Each row of a before or after table is a point. The points were changed in one or more steps. Then noise was added and the rows were shuffled. The steps act on how far a point lies along the listed directions, d1 being the first. Write out the steps. A step turns or swaps two directions, mirrors them in a line or flattens them onto one, adds a multiple of one to another, or multiplies one. Angles are multiples of 10 degrees, from the lower direction toward the higher: turns from -170 to 170, lines from 10 to 170 but not 90. Use the fewest steps. Two steps may share a direction if one is a turn and the other turns, adds or multiplies; they go together, in the order done. Otherwise the lowest direction goes first.
(in the rows, 128 means zero)

Directions:
(1): [ 84 118]
(2): [138  84]
Before, 9 rows:
[[ 94 181]
 [ 91 186]
 [ 90 118]
 [138 146]
 [110 115]
 [ 85 114]
 [109 177]
 [154 163]
 [131 158]]
After, 9 rows:
[[138  85]
 [143 174]
 [195 117]
 [178 109]
 [191 120]
 [149 105]
 [134 109]
 [130 151]
 [144 164]]
Steps: turn d1 and d2 by -130 degrees

Directions:
(1): [165 170 123]
(2): [131 119  73]
(3): [170  92 136]
Before (8 x 3):
[[ 82 129 113]
 [109 157 180]
 [158 106  66]
 [113 102 130]
 [142 123 176]
 [100 129  42]
 [140 152 134]
 [133 117  96]]
After (8 x 3):
[[184  87 110]
 [109 105 124]
 [137 153 127]
 [115 104 168]
 [182  73 173]
 [ 98 156 103]
 [ 88 173 142]
 [154 102 126]]
Steps: swap d2 and d3

Directions:
(1): [156 143 126  66 135 163]
(2): [120 165 100 141 190 127]
(3): [183 104 132 124 152  84]
(4): [113 175 154 103 114  80]
(5): [174 170 127 165 100 144]
(6): [129 128 197 142 157 150]
Before, 11 rows:
[[203 112 140 205 113  94]
 [159 171 137 114 125  52]
 [101 121  97 120  67 147]
 [151 123 115 175 122  70]
 [133  99 137 126 105  55]
 [164 183 142  85 139 137]
 [120 128 149  75 140 142]
 [ 94 128 122 174 141 104]
 [110 165 126  52  90  88]
 [101 121 155 172 151 158]
 [108 209 159 131  77 115]]
After:
[[175 124 121 125 156 101]
 [ 81 116 141 140 103 140]
 [ 86 126  91 126  78 104]
 [151 112 116  59 104 119]
 [157 114 161 151 166 124]
 [132 132 102 156 130  93]
 [117  99 114 139  94  73]
 [ 87 164 112 152 121 160]
 [138 164  91  87 118 143]
 [183 149 132  75 158 159]
 [183 149 110  78 141 125]]
Steps: turn d1 and d3 by -110 degrees; flatten d2 and d5 onto the line at 30 degrees; flatten d4 and d6 onto the line at 110 degrees

Directions:
(1): [ 80 100 200 114 137 120 109 110 133]
(2): [187  97 176 131 101 136 154 160 114]
(3): [ 99 177 149 157 112 174 113 173 114]
(4): [ 99 120 122 118 119 130 183 160 192]
(5): [101  94 114 191  87 129 150  99 110]
(6): [122  86 107  98 138 205 125 119 119]
Before:
[[ 86 129 127 166 133 190 130 156  92]
 [104 142 172 190  63 139 130 155  93]
 [122 104 118 117 155 145 101  86 124]
 [199 135 108 103 154 102 104 154  78]
 [109 119 189  65 169 142 121 118 131]
 [157 169  77 125 175 106  89  95 129]
 [112  74 114 151 145 153  91  59 110]
 [119  95 176 128 118 101 156 160 160]
 [122 165 116 100 149 235 105 168 147]
 [107  89  98 124 162 180 107  79 123]
 [109  78 201 171 116 111 126 106  95]
 [134 145 187 147  74 135 166 169 138]]
After:
[[134 147 186 146  75 134 168 171 139]
 [121 100 180 131 120  92 152 158 157]
 [108 121 192  83 163 129 118 110 119]
 [106  72 198 150 123 129 132 116 108]
 [136 185 126 133 140 191  85 153 119]
 [121 109 119 120 157 137  98  84 120]
 [101 135 168 169  72 156 135 167 105]
 [ 96 144 135 168 136 171 118 155  84]
 [120  82 118 143 151 147  86  65 108]
 [184 112  95  97 150 132 122 155  92]
 [145 150  67 120 171 132 105  99 140]
 [120 109 109 134 161 152  91  72 109]]
Steps: flatten d4 and d6 onto the line at 140 degrees; multiply d5 by 0.7

Directions:
(1): [143 123  71  76 129 146 133 173 112  81 106]
(2): [125 175  95 160  94 149 112 167 181 139 155]
Before, 12 rows:
[[131  98 164 112 153 123 150  99 100 106 118]
 [130 128  83  88 124 140 124 156 126  90 104]
 [131 124 121 152 122 141 144 131 133 145 143]
 [114 159  75 149  84 158 108 143 172 137 145]
 [134 123  65  80 115 144 120 185 114  59 122]
 [122 154 126 154 116 139 122 155 155 133 146]
 [132 156  72 137 104 143 125 159 172 119 140]
 [118 138 142 173  91 119 122 116 176 163 161]
 [138 166   7  80 116 166 118 217 144  70 130]
 [110 133 147 165 100 129 107 122 159 178 150]
 [141 166  81 125  91 181 116 155 174 107 147]
 [114 122 181 153 109 119 142  82 112 156 119]]
After:
[[129 115 130 148 129 136 151 120 125 148 141]
 [124 159 122 174 109 130 122 120 178 156 158]
 [140 107 118  93 142 139 145 135 106  81 113]
 [104 144 131 178  98 137 107  95 165 168 154]
 [123 168  77 140  81 151 104 187 173  98 159]
 [125 101 162 110 125 118 149  91  79 126  94]
 [120 140 162 162 126 121 124 122 143 147 143]
 [110 101 174 144 122 111 120  89 121 173 133]
 [123 160  86 131 103 148 114 160 163 116 127]
 [118 217  62 179  87 155 100 185 207 143 181]
 [116  99 179 154 120 102 133  78 133 160 142]
 [126 167 137 172  90 161 113 111 187 149 166]]
Steps: turn d1 and d2 by 60 degrees

Directions:
(1): [140  82 160 110 131 155 183 103 159 105  94 188 147 136]
(2): [168 131 134  94 174 127 137  99 139 193 152 102 183 125]
(3): [117 154 151 118 143 176  79 123 152 148 156 182 101  75]
(4): [149 139 172 204 114  92 152 118 138 123 187 146 142 121]
Before:
[[103 118  97  95 104 133 122 153 117 106  89 114 103 142]
 [114 124 104 113 118 132 113 137 113 119 109 104 111 136]
 [145 141 120 130 156 110 122 127 122 165 159 104 138 118]
 [109 131 105 134 120 121 108 152 109 109 113  99  97 144]
 [108 125  90  93 124 132 110 141 109 116  94 102 114 149]
 [146 126 142 125 139 134 134 108 136 138 151 153 141 127]
 [115 151  97 114 114 119  90 153 103 122 111  94 112 114]
 [143 122 135 122 135 106 156 117 122 125 154 116 168 144]
 [138 134 123 124 132 132 113 113 132 148 159 123 133 117]
 [136 139 127 119 146 114 116 128 117 150 126  92 149 134]
 [121 138 122 135 117 117 119 142 124 117 124 134 116 136]
 [135 120 142 139 137 136 128 117 154 124 136 161 123 121]
 [129 124 133 119 125 142 129 123 129 128 130 141 132 125]
 [133 119 145 134 142 132 135 112 139 142 149 137 156 117]]
After, 14 rows:
[[144 121 159 163 133 126 139 112 162 121 154 171 130 119]
 [128 121 133 114 126 145 130 122 130 128 124 142 132 127]
 [122 138 121 137 116 118 116 143 125 118 126 133 115 136]
 [ 80 107  50  16 119 170  95 164 105 111  28  95  86 149]
 [155 129 161 153 134 122 146 104 143 134 169 165 147 125]
 [ 99 130  82 102 126 135  89 158 102 114  90  85  88 147]
 [132 141 117 108 148 118 108 131 112 151 120  84 146 134]
 [142 122 167 166 137 119 148 106 145 139 172 148 162 115]
 [ 99 118  72  63 128 154  93 146 105 123  71  90 100 140]
 [149 150 128 151 153  98 123 127 122 166 178 102 138 115]
 [ 83 114  38   6 140 172  79 154  97 123  29  80  96 157]
 [140 137 128 137 128 125 115 112 130 149 170 122 134 115]
 [ 97 151  61  64 123 139  65 163  91 129  75  73 100 118]
 [153 126 155 156 127  89 168 111 127 121 180 126 174 141]]
Steps: multiply d1 by 1.3; multiply d4 by 3

Directions:
(1): [131 149 150 100 150 117 153  91  99  94 104 140 134 169 121  61  65 107
 140 183]
(2): [214 112  67 109 122 136 132 140 144 115 100  85 148 130  81  97 143 160
 100 140]
Before, 14 rows:
[[117 140 136 130 141 123 140 104 113 115 122 145 124 150 129 107  99 109
  138 151]
 [134 134 121 135 137 126 127 133 133 132 126 140 123 131 132 113 124 133
  127 119]
 [138 125 119 132 136 137 132 143 128 134 125 110 120 119 117 135 136 130
  120 124]
 [249 107  41  91 114 138 141 153 155 107  87  66 151 135  65  87 145 187
   79 142]
 [123 125 125 131 131 137 121 135 138 133 131 131 123 141 121 132 140 132
  128 126]
 [116 138 139 130 133 129 126 123 132 123 135 128 121 126 148 141 115 127
  134 144]
 [100 139 136 135 127 129 117 133 136 144 152 132 120 125 151 140 136 129
  136 125]
 [111 140 160 118 141 134 133 114 116 128 135 138 127 129 131 124 112 106
  137 136]
 [115 120 145 119 127 128 126 129 118 133 131 137 134 128 129 135 124 125
  124 133]
 [111 126 134 139 130 128 119 139 136 135 132 135 124 116 131 133 130 130
  129 117]
 [149 135 105 135 118 129 118 135 142 126 127 113 135 115 123 124 144 140
  116 119]
 [130 134 125 126 125 129 132 137 132 131 131 117 129 118 129 134 130 128
  129 119]
 [129 123 139 123 139 126 137 115 109 117 118 136 132 122 131 106 116 122
  142 146]
 [132 148 146 107 140 119 137  98 117 106 111 124 133 152 120  91  96 116
  132 158]]
After, 14 rows:
[[117 138 136 132 130 129 123 127 136 128 134 128 121 120 149 147 123 130
  133 139]
 [156 136 105 134 120 125 122 130 137 117 120 112 138 124 120 114 135 139
  115 129]
 [131 134 121 133 137 126 123 133 137 131 126 142 121 131 133 113 124 132
  126 118]
 [125 128 123 132 129 136 122 133 136 135 129 128 126 142 116 133 135 133
  127 126]
 [119 122 128 138 127 129 118 143 144 134 131 131 125 115 125 131 135 134
  128 116]
 [142 126 118 132 136 139 135 141 127 132 123 110 120 120 111 128 132 128
  120 130]
 [135 134 121 125 122 128 130 132 132 128 130 114 130 120 127 131 130 127
  130 123]
 [235 125  70  75 131 129 160 123 125  83  73  83 152 167  69  46  95 165
   91 177]
 [106 150 163 114 141 117 137  96 114 116 119 136 125 153 136 101  93 107
  140 151]
 [101 138 146 138 139 124 135 105 110 122 132 155 122 144 138 122 106 105
  142 143]
 [104 137 162 123 140 134 131 122 119 133 140 138 126 124 136 137 120 108
  136 127]
 [115 120 141 126 126 125 122 131 121 135 133 138 135 124 132 141 128 127
  122 129]
 [117 126 145 125 137 126 132 117 111 121 122 141 128 120 138 114 118 121
  145 139]
 [112 133 128 138 123 136 116 139 139 145 150 124 124 118 148 146 145 137
  132 123]]
Steps: turn d1 and d2 by -30 degrees

Directions:
(1): [182 198 135 124 105 156 186  79 149 108 152 132 103 148 138 100 137 130
  70 115 118 101  91 154]
(2): [110 176 169 104 120 161  65 129 120 132  64 138 130 163 137 150 166 144
 112 122 184  93 161 163]
Before, 8 rows:
[[132 130 129 129 131 133 118 127 130 133 119 133 125 130 130 136 133 128
  130 124 138 135 135 136]
 [121 117 128 142 134 120 123 135 127 131 133 127 128 128 127 120 122 128
  140 123 124 127 136 116]
 [125 169 144 123 119 146 107 117 131 125 110 131 113 149 137 138 149 129
  104 111 162 105 137 152]
 [127 127 130 129 127 135 128 129 124 134 120 132 128 124 130 131 124 135
  128 125 131 129 134 131]
 [161 172 137 128 115 138 152 101 138 123 132 134 115 134 131 118 141 134
   97 121 130 114 120 144]
 [119 153 153 113 129 149  87 132 121 136  89 132 144 161 130 139 142 133
  119 126 164 118 156 149]
 [110  94 118 140 129 106 115 135 118 138 135 120 134 116 124 136 113 119
  154 131 128 147 132 114]
 [119 108 129 126 135 119 115 147 133 139 118 122 128 135 126 140 125 122
  145 135 127 133 141 124]]
After, 8 rows:
[[120 232 187 100 106 184  60 107 127 125  52 144 110 187 148 153 190 144
   74 103 214  63 162 194]
 [124 129 135 128 127 137 119 130 122 135 113 132 128 128 131 134 128 137
  128 125 139 128 137 134]
 [105  90 128 128 141 112  98 162 127 144 108 121 135 131 124 148 123 122
  159 138 132 139 150 119]
 [ 98  52 101 151 141  83 118 152 114 144 150 114 142  95 116 136  94 112
  182 137 110 172 131  92]
 [127 137 139 124 130 138 101 130 127 134 104 134 127 137 130 143 141 132
  127 123 150 130 144 143]
 [117 101 120 146 139 111 125 141 125 135 139 125 132 120 125 121 115 124
  149 126 117 135 135 108]
 [184 215 149 121 101 158 169  77 147 114 130 137 104 151 137 109 153 138
   64 112 136  93 109 163]
 [ 93 206 201  85 120 185   9 137 111 143  10 143 150 202 141 167 187 153
  103 121 233  77 198 189]]
Steps: multiply d1 by 2; multiply d2 by 3

Directions:
(1): [148 114 152 145 151  86  61 111 135 118 112 150 173 211 157  84 134  47
 149  90 201 152  98  99 102 145 106 124 151 139 116  95 119  98  99 139
 119  80 107 105 140 153 103 110 174 121 126 122]
(2): [151 138 123 146 120  86 145 164 127 169 165  61 106 187  68 143  94 145
 107 109 194 153 155 156 152 146 180 138 143 114  96 129 156  96 119 143
 120 138 110 108  90 158 148 192  93 102  72  90]
(3): [122 119 108 152 176 141 129  94 126 194  98 114 102 140  52  79 155 145
 122 112 122 129 108 138  77 132 103 103 113 114 195 166  68 176 130 174
 121  98 133 127  70 141  86 173 138 124 125 174]
(4): [110 170 111 144 139 164 163 150  97 162 141 130 159  85 121 107 154  71
  50 122 168 138  92 122 150 111 103 137 103 193 105 166 177 175  99  94
 104 145  76 103 120 179 119  88 103  99 130 153]
(5): [165  97 140 112 107 154 134 142 110 146 120 137 197 118  89 128 136  61
 132 177 118 169 137 146  74  99  65 126 150  93  83 122 175 109 158 110
 142 151 159 183  84  99  86 161  99 167  90 126]
(6): [138 107 140 158 121 165 138 116 171 122 174  98 116 142 163 138 177 161
 160 134 149 169 171 113 164 146  77 134 122 117 120 124 107 193  72 135
 107 126 144 132 119 159 137  83 128 217  43 134]
Before:
[[112 129 133  99 126 107 111 105  90 105 106 152 136 110 100 118  89 110
  135 121  87  79  94 124 101 128 165 108 153 110 129 123 116  61 168 132
  152 139 131 132 156  84 132 160 147  82 204 109]
 [ 93 180 118 140 153  80 129 113 130 116 120 134  89 151 164 118  94 154
   96  66 164  65  79 122 172 160 193 113 110 198 155 144 128 102  92 139
  112  89  64  36 207 174 155  96 164  51 194 113]
 [ 83 180 102 130 174 120 122 127  69 133  70 199 145  97 126  77 114  70
   46  94 131  87  41 127  95 104 167 126  96 184 135 156 137 121 148 107
  134 107  80  93 140 162 116 137 161  27 221 168]
 [119 136 129 129 117 136 139 111 147  95 133 127 106  92 164 162 122 163
  140 152  99 130 100 126 151 141 141 131 116 132 129 152 112 128 138 118
  152 145 125 138 153 116 149  71 142 127 152 116]
 [129 161 114 126 131 146 185 156  90 193 148  97 108  66  76 117 111 138
   54 142 143 134 128 170 128  98 141 155 105 137 134 166 165 135 150 117
  132 158 101 110  55 163 133 169  56  84 108 137]
 [126 143 123 118 100 152 165 165 108 139 135 119 150  83 145 118 139  73
   84 152 151 161 133 152 142 112 115 145 128 152 100 143 191 144  97  82
  125 154 101 124 117 156 118  78 110 126 101 120]
 [106 135 123  79 111 122 162 125 120 102 138 109  81  80 151 159  94 190
  159 168  39  82 159 139 137 115 190 120 116 108 133 131 124 115 166 119
  141 150 173 135 132  79 165 129 115 115 145  97]
 [145 117 101 155 188 145 126  85 157 170  79 113 113 149  71  97 179 109
  141 124 113 135 118 137 107 145  66  93 126  91 208 155  60 164 103 173
  135  71 136 131  77 141 104 167 172 156 101 176]]
After (8 x 48):
[[144 135  86 157 182 153 161 105 145 195  98  85 101 132  41 111 173 124
  108 130 122 140 129 155 125 139  81  98 119  95 194 174  84 175 104 166
  130  95 128 130  62 153 109 185 141 145  82 172]
 [117 137 127  99 120 129 143 124  71 128 118 140 157  89  69 116  94  86
   98 138 100  94  93 136 101 112 149 112 146 120 104 142 156  71 167 114
  149 164 122 140 130  94 124 171 119  80 183 109]
 [135 120 134 121 105 140 138 117 147  99 127 124 127  91 148 167 119 147
  151 174  88 143 110 136 130 132 124 130 128 108 116 146 125 115 155 121
  160 153 144 164 138  98 136  94 133 146 135 111]
 [160  93 145 100 108  61 105 109 149 102 103 121 117 192 110 155  60 172
  198 135  95 102 151 163  86 147 169  97 167  61 128  90 124  15 172 169
  160 104 170 134 157  73 127 206 149 130 136  67]
 [108 134 147 130 171 107  78  78 127 110  94 178 107 120 192  69 132 123
  142  91 132  97  84 104 106 125 125 139 111 150 198 112  64 123 127 148
  134  72 103  82 139 150 122  88 172  90 188 152]
 [119 119 139  76 117 155 130 111 100 101 110 163 175  69 175 114 132  69
  157 186  51 111 116 114  86  90 100 114 124 128 106 125 154 127 163  92
  140 137 168 155 129  82 110  85 131 135 151 125]
 [101 147 106 113 147  74 125 128 101 117  81 144  62 136  96 132  61 202
  115 103  84  69 111 161 106 126 245 122 119 100 158 135  92  69 188 155
  162 116 138 113 127 110 157 223 151  47 198 123]
 [104 143 128 127 117 103 128 130 142  96 129 122  78 124 197 127 120 157
  132 108 137 118 139 133 171 151 173 138 126 148 156 121 112 131  84 120
  125 113 101  89 172 150 156  60 162 112 141 113]]
Steps: swap d1 and d2; turn d4 and d5 by -110 degrees
